Rows are points. A path goes straight from each point to the next, and from the last back to the first. The post is the endless flat space through its rows: a point in 2 columns, a line in 3, a plane in 4, and so on, so that a path can go around it. How many times does the path go around the post? Going back the other way cancels.

Post (1 x 2):
[[ 0.40 -0.36]]
Path (26 x 2):
[[-0.66 -0.47]
 [-0.86  1.77]
 [ 1.83  0.69]
 [ 2.71 -2.11]
 [-0.54 -1.74]
 [-0.96 -0.25]
 [ 0.75 -2.12]
 [ 2.35 -1.32]
 [ 3.28 -0.97]
 [ 0.29 -1.00]
 [-0.48 -0.42]
 [-0.31  0.63]
 [ 1.40  0.25]
 [ 1.40 -1.05]
 [ 1.70  0.04]
 [-0.14  0.61]
 [-2.39 -0.70]
 [-0.48  0.25]
 [ 0.94  1.65]
 [ 3.28 -0.21]
 [ 1.76 -2.46]
 [ 2.07 -0.65]
 [ 0.69  1.49]
 [-0.17  0.13]
 [-1.65 -1.41]
 [ 0.36 -1.70]]
Times around: 1

Post (5 x 6):
[[-0.20 -0.59  0.19 -0.87 -1.18 -2.71]
 [ 0.51  1.19 -0.66  0.88 -0.81  2.80]
 [ 0.34  1.83  0.15  0.35  1.05  1.79]
 [ 0.19 -0.01  1.35 -0.66 -0.95 -0.33]
 [ 1.31 -0.18  0.54 -0.45 -1.06 -0.54]]
Path (31 x 6):
[[-0.23  0.01 -0.15 -0.59 -0.72 -0.61]
 [ 2.40 -0.75 -0.74 -0.33 -0.07  1.28]
 [ 0.23  0.51  0.34 -1.04 -1.01  1.08]
 [ 0.69  0.80 -0.86 -0.97 -1.90 -1.36]
 [ 0.10  1.91 -1.35  0.61  0.73 -0.77]
 [ 1.67  0.02  2.16 -0.61  0.04 -0.74]
 [ 1.48 -1.64 -2.08  1.35 -3.20  2.75]
 [ 0.29 -0.34 -0.85  0.16 -1.12  1.58]
 [ 1.56 -1.28  1.39 -1.74 -3.20  0.00]
 [ 0.13  1.21  1.39 -0.83 -0.34 -0.61]
 [ 0.16  2.37  2.85 -0.50  2.25 -0.09]
 [ 2.37 -0.16  3.62 -0.62 -0.62  1.49]
 [-0.74 -0.30 -0.24  0.08  0.69 -0.15]
 [ 0.18  1.29 -0.73 -0.20  0.95  0.15]
 [ 2.21  1.29 -0.70 -0.18 -1.54  1.22]
 [-3.27  3.03 -0.60  0.28  1.37 -1.63]
 [ 0.49  1.98 -0.06  1.10  0.48  2.27]
 [-1.24 -0.55 -1.51  2.05 -1.90  3.62]
 [-0.47 -0.61 -0.79 -1.06  0.85 -2.32]
 [ 0.81  0.43 -2.49  0.12 -2.65  2.42]
 [-0.07  1.13 -2.08  0.16 -3.39 -0.20]
 [ 0.10  2.31 -0.71  1.28 -1.37  1.79]
 [ 3.36  0.40  0.07  1.84 -0.38  2.59]
 [ 0.89 -1.50  3.13 -0.26 -1.27  1.84]
 [-0.35  0.66 -1.91  0.21  0.03  1.13]
 [ 0.08 -0.69 -0.28 -1.06 -2.64  0.38]
 [ 0.95 -0.05  0.17 -0.36  0.42 -0.50]
 [ 1.79 -1.22  1.16  0.98 -2.27  1.99]
 [ 1.41  1.93  1.86  0.77  0.08  2.10]
 [ 0.53  1.62  2.03 -0.59  0.38 -0.03]
 [ 2.76  0.07 -1.13 -0.49 -3.01  0.57]]
Times around: 3
